Each point is reached from the start by the listed moves, each made once or not at all, plus a little noise. Is the number of moves made odd or even? Then give how often each move was made.
(in the rows, 128 means zero)

Moves:
(1): [187  95 124]
(2): [159 159 169]
Start: [127 139 116]
Points:
[215 135 152] => even (1, 1)
[188 107 113] => odd (1, 0)

Moves:
(1): [199 140  94 149 109 149 135  91]
(2): [114 167 164 151 163 112 136  93]
(3): [156 125 186 106  99 130 123 137]
(4): [139 102 157 179 127 107 147 154]
(5): [145 125 137 125 162 130  84 144]
(6): [106 105 125 157 119 187 122 112]
(7): [142 118 122  95 136 146 169 116]
(8): [123 173 153 125 138 162 139 170]
Start: [121 117 154 114 108 121 149 105]
Points:
[230 129 238 153  99 126 220  59] => odd (1, 1, 1, 1, 0, 0, 1, 0)
[191  76 244 107 120 122 161 143] => even (0, 0, 1, 1, 1, 0, 1, 0)
[231 100 206 165  58 124 170 104] => odd (1, 0, 1, 1, 0, 0, 0, 0)

Moves:
(1): [132 127 135 112 165 123 143 146 128  99 102 120 150  86 119 109]
(2): [151 178  83 135 137 118 108 130 111 110  75 157 165 130 112 155]
(3): [136 124 127 128 137 115 140 128 137 136 118 128 151 124 149 118]
(4): [101 109 129 143 134 105 114 136 148 122  88  92 121 157 139 131]
(5): [117 146 162 178 140  88 130 152 148 140 123 115 122 113 125 156]
(6): [102 123 148 146 138 122 124 134 121 143 131 137 112 116 157 118]
(7): [140 152 119 140  88 137 133 125 125 123 142 165 135 126 102  98]
(8): [144 120 111 136 134 122 162 145 118 120 141 149 123  98 120 132]
(9): [141 142 133 158 121 149 104 145 134 115 111 141 138 166 134 146]
(10): [175 146 102 121 104 143 107 127 107 116 123 135 127 113 136 110]
(11): [107 110 149 150 100 132 128 113 125 120 127 110 125 133 145 144]
(12): [148 107 123 128 122 130 112  99 112 137 147 136 127 160 127 110]
(13): [114 100  97 116 132 148 104 113 127 141 158 131 129  98 136 113]
(14): [121 158 116 148 151 146 162 112 128 121 147 108 121 132 137 116]
Start: [138 139 100 146  93 141 146 129  94 153 134 133 135 154 125 121]
Points:
[163 165   7 183  30 143  83 107  74 127  70 154 192 136 154  89] => odd (0, 1, 1, 1, 0, 0, 1, 0, 0, 1, 1, 0, 1, 0)
[164 149  97 236 163  85 190 154  89 133 106 104 132 101 183  71] => odd (1, 0, 1, 1, 1, 1, 0, 1, 0, 1, 0, 1, 0, 1)
[203 232  35 219 153 147 117 161  88 106  65 146 216  89 146 119] => even (1, 1, 1, 0, 1, 0, 0, 0, 1, 1, 0, 0, 1, 1)
[143 147  99 199  78 148  86 162  92 136  70 129 117 195 176 112] => even (0, 0, 0, 1, 0, 1, 0, 0, 1, 1, 0, 0, 0, 0)
[134 163  84 219  79 157 135 104  85 147 173  92 120 101 158 120] => odd (0, 0, 0, 0, 1, 0, 0, 0, 0, 1, 1, 0, 1, 1)
[184 198  93 234  97 114  86 144  86 143  78 169 176 211 112 179] => even (0, 1, 0, 0, 1, 0, 0, 0, 1, 0, 0, 1, 0, 0)
[186 221  54 229 121 168 161 161  36  72  65 170 170 106 160 123] => even (1, 1, 0, 0, 0, 1, 0, 1, 1, 1, 1, 0, 0, 1)
